Each row is a point. Each copy is the shape, with its points in the same order, turned, moved and blurred by noise. Say if it was mirrored as well.
(in the rows, 128 means zero)

Shape:
[[160 205 141]
 [ 27  96 126]
 [161 109 128]
 [143  96 129]
 [158  94 186]
 [138  98 143]]
Copy 1:
[[ 91 177 165]
 [205  58 201]
 [113  82 111]
 [124  76 126]
 [ 74  64 147]
 [113  65 144]]
Copy 1 is: mirrored
Copy 2:
[[149 186 136]
 [169  16 159]
 [124 125  74]
 [129  93  79]
 [ 72  99  96]
 [118  88  96]]
Copy 2 is: mirrored
Copy 3:
[[217 127 136]
 [ 61 123 210]
 [127 119  91]
 [111 114 105]
 [121  60  95]
 [111 101 113]]
Copy 3 is: only turned

Shape (7 x 4):
[[ 90 184 154 149]
 [ 64 157 174 195]
 [139  81 113 107]
 [163 122 121  95]
 [178  49  59 189]
 [101  97 120 150]
 [106 139 193 178]]
Copy 1:
[[ 87 111 192 165]
 [ 46 109 159 173]
 [152 131  90 107]
 [190 114 126 122]
 [147 179   8 163]
 [ 95 139 103 124]
 [ 78  75 139 181]]
Copy 1 is: only turned
Copy 2 (7 x 4):
[[102 156 155  84]
 [106  98 176  53]
 [150 106 120 183]
 [159 141 127 177]
 [232  62  69 144]
 [117  85 125 135]
 [122 118 188  88]]
Copy 2 is: mirrored

Shape (11 x 6):
[[124 116 105 179 130 141]
 [134 163 102 116  67 182]
 [138  61 195  56  74 113]
 [ 71  96 200  95 176 123]
 [117 112 201 153 122 188]
 [102 121 160 153  78 175]
 [117 174 189  71  73 169]
 [149 120 137  81 148 203]
 [148  81  67 149 136 188]
 [175 166 106  59 184 115]
 [123 120  89 138 152 182]]
Copy 1:
[[157 126 120 144 117  94]
 [118 145 106 189 141 178]
 [154  17 108 108  93 232]
 [142  75 204  68  71 164]
 [157 117 157 157  45 166]
 [145 106 142 192  86 154]
 [ 76 118 124 160  83 237]
 [161 177 132 122 101 206]
 [205 163 113 156 156 137]
 [104 161 100  38 144 164]
 [161 165 142 134 136 136]]
Copy 1 is: only turned
Copy 2 (11 x 6):
[[ 95 140 125 136 158 133]
 [152 125  69 189 115 167]
 [229 108 160 164  96  60]
 [220 130 166  93 196 105]
 [184 197 111 149 172 102]
 [159 154  87 179 164 104]
 [239 130  60 156 117 132]
 [197 169 148 157 120 184]
 [ 95 155 168 184 135 172]
 [176 110 152  72  80 202]
 [125 146 143 153 157 184]]
Copy 2 is: mirrored
Copy 3, 11 rows:
[[125 160 115 146 114 160]
 [120 134 150  48 106 148]
 [100  53 234 153 153 109]
 [158  78 129 166 214 100]
 [132 163 175 125 199 143]
 [117 134 169  95 174 169]
 [ 94  94 178  50 189  97]
 [184 139 173  90 138  89]
 [190 161 152 132  74 174]
 [140 106 106 104 100  14]
 [171 148 129 109 115 146]]
Copy 3 is: only turned
Copy 4 (11 x 6):
[[134 162 116 130 183 108]
 [167 171 139 164  99  74]
 [235 115 177 126  96 206]
 [134 116  98 110 106 222]
 [147 203 115 155 128 191]
 [176 189 116 172 125 150]
 [173 142 157 180  45 158]
 [154 192 144  81  69 146]
 [157 207 121  73 151  94]
 [103 104 187  53  74 111]
 [134 181 104  87 137  90]]
Copy 4 is: only turned

Shape (14 x 8):
[[ 88 135  78  21 121 207 124  89]
 [180 170  80 104 116 148 172 111]
 [167 127 103 129 139 169 183  76]
 [110 114  91  79  55 178 153 117]
 [153 159 123 117 104 117 185 107]
 [135  84 100 143 130  42 149 156]
 [108 136 119  61 120 192 154 153]
 [150 124  84 135 144 138 204 129]
 [ 89 106 136 170 138  83 106 117]
 [ 97 129 142  35 114 175 159 111]
 [146  93 136 153 141  45  76 155]
 [151 118 137 195 134  79 126 138]
 [144 124 110 119 126  86 172  97]
 [151  79 135  95 117 142 135 113]]
Copy 1, 14 rows:
[[149 223 144  38  83 161 171  96]
 [211 133 176 111  94 164 163 125]
 [165 116 150 114 126 216 171 117]
 [164 169 142  61 109 134 188 158]
 [165  86 162 128  90 147 166 130]
 [143  39 123 101 163  83 133 100]
 [152 175 156  58  85 156 124 148]
 [179  81 122  92 115 184 145 136]
 [ 87 104  95 138 149 100 136 106]
 [113 176 169  50  67 158 141 122]
 [129  82 136 143 191  74 106  81]
 [128  74 126 166 169 110 128 127]
 [148  73 156 115 111 135 166  99]
 [124 123 169  78 153 148 146 123]]
Copy 1 is: mirrored
Copy 2 (14 x 8):
[[ 70 192  89 112 249 138 126 119]
 [ 90 134  66 208 150 110 118 100]
 [118 149 103 199 152 121 174  97]
 [ 54 155  95 111 181  75 132 129]
 [ 69 135 105 186 108 135 126 109]
 [107  37  67 128  94 160 151 135]
 [ 93 187  77 108 166 114 113 106]
 [121 126  57 182 118 122 178 134]
 [128  69 139 106 113 165 129 165]
 [ 55 201 100 102 168 143 124  96]
 [135  16 108  97 102 169 105 118]
 [147  56 124 145  78 137 119 143]
 [ 80  97 102 174 127 155 148 122]
 [ 96 116 118 118 147 123 158  79]]
Copy 2 is: mirrored
Copy 3:
[[115 154  44  56 234 152 141 117]
 [ 96 103  34 123 128 111 119  67]
 [112  68  64 138 150 156 135  82]
 [121 164  87 107 199 145 100  58]
 [108 116  84 136 120 112 152  56]
 [157  92 160 117 109  47 102  92]
 [110 170  67 132 196 125 132 127]
 [ 93  72  90 153 153  96 118  88]
 [131 112 180  90  95 121 128 126]
 [135 168  73 114 206 136 175 104]
 [184 115 156  94  61  78 100 134]
 [133  94 153 133  58 107 106 110]
 [135  88 109 113 124  96 151  68]
 [180 118  96 128 155 136 123 104]]
Copy 3 is: mirrored

Shape:
[[164  68 152  80 116 162  81 116 129]
 [161 156 110 109 197  76 161 177 149]
 [142 130 121 186 153  45 184 138  92]
 [164 124 134 124 190 123  93 115 144]
 [146 127 143 125 171 112 150 111 146]
 [116 141 154 171 172 111 134 194 141]
 [102 102  90 136 154 131  92 118 145]
 [108  90 152  70  72 166 140  87 148]
 [ 86 152 173 107  87 181 114  78  30]
 [194 200  76 205 140  56 187 183 125]
 [ 95 125 100 148 153 164 188 130  24]
 [172 171  89 151  99  66 194 198  77]
 [143 216  92 144  93 104 192 146  89]
 [ 50 122 140  80 115 134  96  93  34]]
Copy 1 (14 x 9):
[[ 81 118 104 125 171 105  69 126 136]
 [197 115 159  66 107  61 182 100 139]
 [134 140 139 117  41 116 215  79 138]
 [143  83 170 133 132  96 110 107 137]
 [143  91 135 127 125  97 168  97 142]
 [189 128 114 120  84 120 158 158 146]
 [157 112 108 188 121  67 111 113 124]
 [ 75 124  61 160 206 109 132 103 122]
 [ 32 131 126 188 143 129 157 170  38]
 [219 158 157  82  40 136 207  48  93]
 [ 87 107  97 149  51  87 194 134  36]
 [162 189 125  65  59 108 194  79  76]
 [166 173 135 110 105 120 223  82  33]
 [ 41 153 121 192 132  57 159 165  72]]
Copy 1 is: only turned
Copy 2 (14 x 9):
[[102 145 116 105 160 138  54  81 154]
 [185  98 144 161 154 125 196 116 106]
 [115  63  96 156 101 103 187 177 115]
 [133 147 104 176 147 155 136  94 140]
 [108 116 133 153 134 143 157 105 118]
 [154 156 109 128 148 133 195 170 144]
 [125 109 110 145 146 194 136 129 190]
 [ 65 127 153  53 124 164  92  83 157]
 [ 84 123  39  31  88 205  89 110 101]
 [195  86 144 182  56  98 187 196  96]
 [112  65  76  95 141 203 124 192  66]
 [189  64 129 106  83  78 157 197  89]
 [172  73 139  91  39 145 156 164  80]
 [100  75  28  41 131 204 112  93 142]]
Copy 2 is: only turned

Shape:
[[136 152 103 119 133  96 149 151  93 143  49 126]
 [183 151 102 111 115 172 152  62 181 128  83  96]
 [142 124  84  72 159 123 112 112 137 167 136 129]
 [120 140 105 176 128 130  78 116 141 149 119 150]
 [ 74 128 195 202 134  83 108  74 153 106  77  50]
 [215 114 155 175  96 168 124 123  59 130 146 151]
 [ 97 122  87 208 131 206  60 163 109  94  90 106]
 [112 109 129  99 140 152 162 107 163  90 166 185]
 [134 199  96 183 219 180 139 130 176 137  88 154]
 [157 159 122 108 134 128  74 160  94 199 160  61]
 [ 78 223 157 190 124 161 173 179 210 132 166 174]
 [178 222 117 126 110 189 164  61  64 130  67 107]
 [128 131  90  73 121  82  88 149 119 166 166 153]
 [124 140  84 136 116 120 123 150 168  32 139 131]
 [ 93 107 186 146 132 210 114 129 101 110  40 147]
 [128 157 119  67 148  93  24 142 163 126 106  74]]
Copy 1, 16 rows:
[[119  88  87 165 170  97 136 133 144 168 152 119]
 [ 93 106  31 143  81 148 106 212 114 135 125  96]
 [ 88 147  80 107  93 139 141 109 105 164 161  75]
 [134 136  77 108 155 151 148 128  64 111 117 138]
 [157 226  50 159 203 119 146 199 141  94  91 135]
 [101 102 155 148 114 227 113 134 104 152  69 172]
 [197 109 113  75 195 133  68 166  51 124  88 132]
 [157 173 106 154  51 158 124 165  83 154 197 144]
 [125  82  83  73 166 165 141 223  90  91 206 106]
 [113 126 109  70 113 162 149  82 159 122  77  72]
 [213 102 102 135  75 153 191 179  96  18 192 160]
 [141  49  50 134 128 205 149 203 163 204  95 102]
 [118 142 102 125  90 126 143  41 102 151 164 107]
 [186 132  82 184 117 142  79 145  59 106 166 102]
 [152 135 102  87 149 114  88 199 143 174 127 219]
 [124 165  23 102 149 119  82  66 150  99 137  73]]
Copy 1 is: mirrored
Copy 2:
[[ 65 114 126 133  73  85 180  92 162 125 147  96]
 [142 186 126 120 178  90 174 100 136 183  96  83]
 [ 85 141 154 117 126 129 150 140 135 179 101 167]
 [ 85 151  90 129 145 112 121 110 121  80  94 143]
 [112 143  69  63 167 106 121 114  60  66 191  72]
 [167 193 106 146  53 152 112  86 152  92  71 100]
 [ 76 164 101 188 175 165 106  43 160  43 130 120]
 [161 121 147 169 147 139 147 195 124 134 106 143]
 [124  56  77 173 178  96 163  51 129 142  90 136]
 [ 61 145 154  93  93 148  65  57 119 170  96 125]
 [142  14 109 174 193  91  64 138 122  96  54  76]
 [126 173 154 161 105 101 218  37  86 138  65  31]
 [ 61 143 168 137  87 101  95 157 122 147  98 181]
 [136 148 113 215 156  73  89 133 129 133 160 111]
 [150 127 168 131 161 163 188  75 155  22 142 106]
 [ 74 156 183  87 146  76  87  68 110 150 169 182]]
Copy 2 is: mirrored
Copy 3 (16 x 12):
[[123 140  75 150 156 103 143  74 190  60 181 104]
 [ 65 119 112 120 182  66 187  55 161 158 108 104]
 [101 157  89 130 108 149 176 112 189 125  93 111]
 [106 149  89 148  79  66 159 115 159 141 165 146]
 [119  40 109 230 159  72 147 125 164 162 216 143]
 [144 181 147 115 134  24  80 124 138 106 116 131]
 [ 89 163 151 188  45  62 106  47 167 151 210 117]
 [ 97 100  86  88  97 122 133 128  95 142 125  72]
 [ 76 160  92 143  96  43 241  96 155 121 204  58]
 [182 211 104 175 132 116 153 117 216 162 124 132]
 [170 149  33 106  78  60 192  83  79 185 236  64]
 [ 99 159 115  94 215  18 126  82 232 133 154  68]
 [134 166  28 139  88 174 139 118 178 122 105 138]
 [ 67 157  60 168 128 130 116  68  91 147 169 107]
 [138  71 150 155  81  49  94  62 175  98 163  67]
 [121 147  46 242 111 141 157  75 192 158  95 109]]
Copy 3 is: mirrored

Shape (15 x 12):
[[165 145 127 128  77  92 123  52 170 127 104  73]
 [ 61 132 112 163 176 159 158  86  93 145 122  57]
 [107 148  96 150 103 120 107 137 122 170 104 179]
 [123  85 179 102  92 155 171 115 101 196  94 109]
 [126  71 134 154 105  75  87  85 129 150 185 136]
 [ 69 139 136  89 167  85 109  57 192  78  97 139]
 [178 129 180 166 116 169  74  75 136 117 200  85]
 [ 93 105 155  87 148 116  70  95 158 140 115 153]
 [ 96 176 133  86 173 100  77  87  86 180 189  89]
 [163 188  65  78 147 173 182 167 117 170  95 143]
 [ 81 144  85  43 134  88  78  66 102 143 165 172]
 [149 160 150 102  90  89 189 107  80 155 113 117]
 [153 109  77 107 154 118 100 161 192  75  85 152]
 [ 94 119 150  45  75 102  76 166 100 126 205 140]
 [117 144  94 106 134 104 152 115 178 132 175 108]]
Copy 1:
[[110 182 137 103 118 175 138 165  86  73 161  92]
 [134 133 108 137 134 118  79 158  80 178  83  24]
 [165 162 154  91 102 111 110 142 163 170 129 143]
 [121  92 152  77  97  72 137 158  46 134 112 123]
 [ 74 138 213 116 127 116  78 111 139 118 162  91]
 [104 207 170 175 182 192 138 135  79 181 118 138]
 [ 87 114 152  89 153 170 128  67 133  61  99  50]
 [103 136 202 111 167 163 114 134 101 181 113 151]
 [171 126 191 117 130 182  36  79  68 161 123  64]
 [191 116  49 104  69 132 101 122 102 161 121 170]
 [123 183 214 131 103 183  39  97 102 171 105 161]
 [178 140 148 139  80 101 114 135  62  91 146 125]
 [114 140  96 149 177 173 114 155 177 153 138 194]
 [130 146 202  85 179 106  24  66  95 108 101 178]
 [109 170 103 120 147 138  86  82  97 148 167 116]]
Copy 1 is: mirrored
Copy 2:
[[112 130 165 173  92  72 160  90 130  99  54  98]
 [129 120 112  63 118 144 209 163 156 135 119  99]
 [182 105 114 167 135 129 119 139 131 104 122 193]
 [105  97 161 134 197 120 153 149 108 172  80 147]
 [191 142 115 164 157  97 133  61 133 148 135 107]
 [157 128 179  59  62  89 150  40 131 115 115 163]
 [104 120  58 127 140  71 110  80 108 130  98  44]
 [185 105 143  75 123  87 115  71 107 144 106 168]
 [198 136  95  86 118 192 126  92  93 141  58  90]
 [102  99 133 155  64 190  86 195 146 156  88 186]
 [213 179 112 105  77 142 133  71  70 171  96 179]
 [ 80 159 163 169 147 173 149 119 115 119  67 158]
 [150 110 182 129  45  78  50 115 161 125 159 154]
 [179 142 144 143 135 152  87  84   7 179 151 123]
 [151 106 144 160  56 152 141  87 131 155 134 114]]
Copy 2 is: mirrored
Copy 3:
[[156 114 141 164 160  50 131  84 117  65 114  80]
 [115  11 107 169 142 143  86 160  89 119  98 122]
 [132 179 115 151 123 126  85 145  74 129 141 120]
 [ 42 110 152 185 122 127 123 108  81 126  58 102]
 [156 131 216 149 114 150 111 131 128  92 143  59]
 [132  99 114  99  65  48  40 141 136  53 128  94]
 [134  93 185 118 177 134 187 155 108  31 146 110]
 [106 125 162 115  59  93  90 145  90  66 129  95]
 [108  59 158 193  62 121 138 154 107  88 206 146]
 [114 163  32 185  95  92 171 156 103 167  96 165]
 [121 130 147 204  28  86 101 190 131 103 191  85]
 [ 82 132 138 212 142 104 117 108 157 131 116 134]
 [166 167 124  58  76  57 112 163 115 126  90 117]
 [ 64 139 199 141  79  88 158 172 120 150 210  82]
 [143  93  99 128  97 105 130 126 152 132 156  74]]
Copy 3 is: only turned

Shape:
[[186  56 130 169 184 174 105 143 173 155 148  82]
 [200  96 119 164 201 186 153 165 133  78 163 163]
 [173  70 187 184 180 134 170 167 106 189 131 122]
 [146 126 175 191 169 145 119  99 174 155 112 156]
 [113 155 177 132 130 103  81  84  93  91 165 165]
 [163 125 135 136 118 120 165 187 169 108 211 178]
 [136 111 126 123 146 107  96 112 120  99 116 118]
 [131 107 170 131 111 152 104 123 118 153 114 175]
 [196 128 174 132 116 123 129 114 171 117 154 158]
 [106 155 178 106 111 140 128 195 172  96 151 140]
 [111 174 124  92 128 142 115  95  69 102 141  92]
 [181 161  81 123 156  86 114 200 160 132 116  98]
 [148  91 121 157  89 145 149 112  86 160 116 168]
 [132 129  90 107 128 143  97 199 183 183 203 148]
 [171  99  99  74 173 102 114  96 159 175 125 152]
 [ 95 108 110 192  94 124 190 100  88  80 192 178]
 [125 116  75 138 187 176  88 141 111 181 105 174]]
Copy 1:
[[125 195 128  68 125  87  69 164 108 116  92  86]
 [ 87 233  96 151  86  90  85 124  78  92 161  85]
 [ 64 230 119  64 128 128 134 103 139 151 106  98]
 [139 166  96 103 160 105 129  80  85 159  97 134]
 [127 138 100 159 166 187 135 135  87 133 192 177]
 [108 165  44 121  70 133  86 140 117 148 207  79]
 [114 138 143 145 126 140 106 165 124 121 135 174]
 [ 93 126  96 109 160 114 162 125  93 123 144 140]
 [150 172  48 147 139 110 134 154 109 163 149 104]
 [ 95 100  92 157 148 136  79 109 137 133 200  88]
 [148 118 155 176 137 195 146 148 113  88 159 123]
 [124 134  72 156  76 159  58 143 180 100  93 112]
 [117 150 116  85 105 110 191 126 120 107 146 153]
 [101  97  42  75  84 150  62 155 105 104 140  77]
 [106 123 104 135  82 145 127 190  96 177  73 124]
 [158 161 113  98  62 146 141  87  84 120 249 174]
 [ 63 116 115 100  84 134 118 122  67  72  74 143]]
Copy 1 is: mirrored
Copy 2 (17 x 12):
[[142  99 172 159 140  58  71 139  69 139  38 126]
 [145 197 119 126 159 103  45 121  67  94  40 111]
 [ 83  76 106 105 103 112  54 133  84 155  34  95]
 [ 87 115 203  73 142 101  71 156 128 140  67 118]
 [ 64 140 154  97 129 162 143 176 135  74 125 185]
 [ 97 209 122  83  69  78 113 111  70 112  91 129]
 [119 126 158 151 122 150 125 135 135 130 112 150]
 [111 117 180  75 110 148 133 176  87 114  76 103]
 [ 99 170 162 101  87  89  94 198 118 114  88 119]
 [108 181 139  86  81 101 189 119 129 111  45 134]
 [143 106  98 119 148 145 165 157 151  82 127 159]
 [168 157 117 121 111  87 113 112 141 218  99 161]
 [114 103 128  95 121 147 106 162  65 116 125  59]
 [167 141 144  65  79  61 149  94  47 145  99 158]
 [184 106 178 118  74 127  64 146 122 136 131 162]
 [ 49 163 115  92 146 129 109  96  89  33 162  85]
 [188  81 173  72 168 158 104 112  71 137  96 138]]
Copy 2 is: only turned
Copy 3 (17 x 12):
[[120  85 117 169 198 144  91 101  57 198 107 157]
 [ 52 110  89 184 138 188  85 115  96 199 179 139]
 [132  59  68 169 150 110 132 180  67 198 160 185]
 [ 89 122  67 113 132 131  96 163  57 142  95 162]
 [ 78 147  78  77 176 153 152 185 141 112 146  90]
 [112 130 141 207 120 199 117 189 102 142 169 110]
 [107 121 108 100 167 149 162  99 119 129 143 126]
 [102 120  56 152 154 106 149 153  80 106 137 116]
 [140 147  75 138 129 193 125 159  79 139 134 103]
 [122 196 148 157 138 127 128 164  82 116 190 118]
 [121 146 105  95 159  96 142 116 194 133 157  86]
 [139  83 191 113  98 149 123  93  79 147 176 116]
 [ 97  85  57 184 116 111 186 140 120 125 118 117]
 [124  91 192 200 154 138  82 157  88  90 145  86]
 [155  58  90 131 148 175 100  96 109  81 129 134]
 [ 49 139 103 182 115 163 195 189 193 142 120 140]
 [ 50  45 101 148 148  86  90  93  98 100 137 125]]
Copy 3 is: only turned
Copy 4, 17 rows:
[[164 130  78 122 112 183  71 166  63  91  56 150]
 [129  92  39 138  78 128 154 193  99  76  90 155]
 [186  66 115 109  96 139  81 132 119  44  69 101]
 [175  89 119 149 100 177  84 169 144 141 121 123]
 [171 171 134 169 126  87 152 172 167 152 138  85]
 [128  99 124 213 108  93 142 172  75  55 148 145]
 [123 156 124 124 138 121 128 150 113 147 104  96]
 [186 116 119 129 153 148 140 129 138 112 154 115]
 [146 128  97 194  99 146 111 142 102 109 160  94]
 [144 131 192 165 101 142 187 165  78  89 152 126]
 [134 194 144 132 109  91 175  97 150 150  90 132]
 [ 37 150 157 120 109 133  90 155  92  77 117 138]
 [155  91  95 148 181 124 132  91 154 100 117 124]
 [139 149 158 158 146 112  94 166  64  65 155 215]
 [126 130  97 103 128  99  59 117  77 149 155 137]
 [151  69 108 228 168  63 182 141 151 123  74 129]
 [143 111 107  67 155 128 104 159 149 123 126 202]]
Copy 4 is: only turned
